Every row gives one point. Each copy is the shape, with its points in the same order, stretched, turned, moved and blurred by noise. Say if it was mirrored as well.
In the rows, 128 means zero.

Shape, 9 rows:
[[141 145  43]
 [ 76 102  99]
 [149 129 149]
 [107 124 113]
 [163 132 182]
 [106 183 122]
 [ 44 146  67]
 [163 189 195]
 [133 197 121]]
Copy 1 (9 x 3):
[[170  52 166]
 [120  54 112]
 [111 115 156]
 [130  84 128]
 [ 97 144 156]
 [184 120 112]
 [186  58  79]
 [143 185 143]
 [189 132 134]]
Copy 1 is: only turned
Copy 2 (9 x 3):
[[116 207 137]
 [145 114  88]
 [136  82 154]
 [130 115 110]
 [136  48 165]
 [ 64 122  97]
 [ 89 162  45]
 [ 77  51 151]
 [ 56 130 115]]
Copy 2 is: only turned
Copy 3, 9 rows:
[[ 65 174 196]
 [122 112 192]
 [112 153 114]
 [110 136 158]
 [123 153  77]
 [ 71 106 127]
 [ 86  83 209]
 [ 88 129  47]
 [ 59 129 111]]
Copy 3 is: mirrored
Copy 4 (9 x 3):
[[182 176 175]
 [140 178  84]
 [103 132 145]
 [131 160 122]
 [ 83 112 151]
 [142 101 118]
 [173 162  70]
 [ 99  60 145]
 [159  90 154]]
Copy 4 is: mirrored

Shape (8 x 4):
[[181 156 115 102]
 [126 115  70  95]
 [ 70  75 132 152]
 [133 161 128 113]
 [145 124  83  74]
 [150 155 104  45]
 [128  68 186 121]
 [129 108  67  56]]
Copy 1:
[[151 193 144 160]
 [111 182  85 148]
 [ 72  61  77 124]
 [154 169 144 116]
 [130 196 102 156]
 [177 221 103 143]
 [134  53  95 159]
 [126 197  62 155]]
Copy 1 is: only turned
Copy 2 (8 x 4):
[[101 149 122  73]
 [105  80 128 111]
 [197  59 121 182]
 [120 144 139 122]
 [ 90  97 142  95]
 [ 78 132 167  78]
 [213  84 140 128]
 [ 88  73 140  94]]
Copy 2 is: only turned
Copy 3:
[[140 165  75 109]
 [ 93 160 113  84]
 [112 126 202 125]
 [158 169 123  92]
 [108 158  83  70]
 [138 158  72  28]
 [134  79 133 140]
 [ 90 152  86  44]]
Copy 3 is: only turned

Shape, 14 rows:
[[ 50 112 148 123 119 118 159 117]
 [134 140 163 104 176 138 102 113]
 [ 79 142  38 101  99 107 171 128]
 [140 157 147 249 109 109 146 140]
 [138 138  76 165 133  70 157  90]
 [126 147 164 100 113 111  70  99]
 [ 75 174  97 137 122 135  79  98]
 [148 173 116 101 100 156 155  95]
 [135 165 171 108 207 151 153 134]
 [136  39 125 161 176  85 115 155]
 [144  82 172  98 127 155 173 104]
 [112 168 172 134 155 121 125 122]
 [127 139 162 118 115 114  89 111]
 [145 176 153 107 158 135 135 134]]
Copy 1:
[[140 168 197  97 112 108 163 140]
 [142 169  98 101 107 165 125 138]
 [203  99 195 121 127  85 122  71]
 [ 62 146  97 158 188  70 199 176]
 [152 156 146 167 178 107 162  50]
 [ 79 177 130  67 122 134  85  95]
 [106 121 117  84  62  91 141  97]
 [149 139 101  46 123  96 121 110]
 [181 179  77 136 104 145 154 183]
 [152 126 153 192 197 207 147 136]
 [164 159 146  48 161 168 139 153]
 [119 189 110 120 116 110 144 151]
 [ 91 167 131  85 136 128 100 117]
 [152 168  84 118 125 125 114 155]]
Copy 1 is: mirrored
Copy 2 (14 x 8):
[[ 84 118 181 163 106 144  62  81]
 [164  76 125  65 128 151 119 111]
 [ 62 155  97 195  91  58  96 143]
 [148 183 115 160 183 140 130  28]
 [ 63 151  50 143 116 127 136  83]
 [107 108 162  48 168 164 165 144]
 [100 153 133  79 171 103 114 107]
 [120 129 131 114 106  75 183 109]
 [201  38 124  90  92 110  97  76]
 [118 171  61 144 123 204  64 131]
 [134 115 146 125  60 141 130  96]
 [157  75 146  91 153 141 116  75]
 [115 120 153  75 163 163 150 120]
 [170  68 125  95 128 110 148 124]]
Copy 2 is: mirrored
Copy 3, 14 rows:
[[ 60  85  94 100 158 198 148 144]
 [212 109 159 104 175 177 117 118]
 [ 49 158  49 181 124 140  80  68]
 [149  61 146 190  71  77 184 186]
 [134 108 104 244 152 117 104 110]
 [193  90 116  88 164 124  61 170]
 [174  68  29 104 100 138  80  99]
 [106 101 152 128 136  95  87  66]
 [195 130 198 111 164 178 197  87]
 [165 138 141 232 157 226 114 207]
 [ 79 106 233 126 176 186 116 124]
 [179  89 129  95 162 137 165 142]
 [179  98 135 106 160 133  82 176]
 [178 132 162 121 158 128 138 108]]
Copy 3 is: mirrored
Copy 4, 14 rows:
[[152  90 141  65 192  84 153 116]
 [122 127  94  95 115 154 120  58]
 [172  67 124 110 178  41  73 197]
 [144 122 212 111 106 176 137 182]
 [154  73 174 134 162 132  56 157]
 [114  42  94 126 108 168 135  90]
 [ 99  48 134  99 127 108  97 161]
 [182 101  61  83 120 159  93 156]
 [163 183  90  49 103 147 112  40]
 [ 91 156 184 175 185 104 140  90]
 [170 160  73  82 185 159 150  92]
 [146 109 125  74 103 152 130  78]
 [121  66 111 123 115 163 141 101]
 [164 132  86  83  86 150 110  82]]
Copy 4 is: mirrored
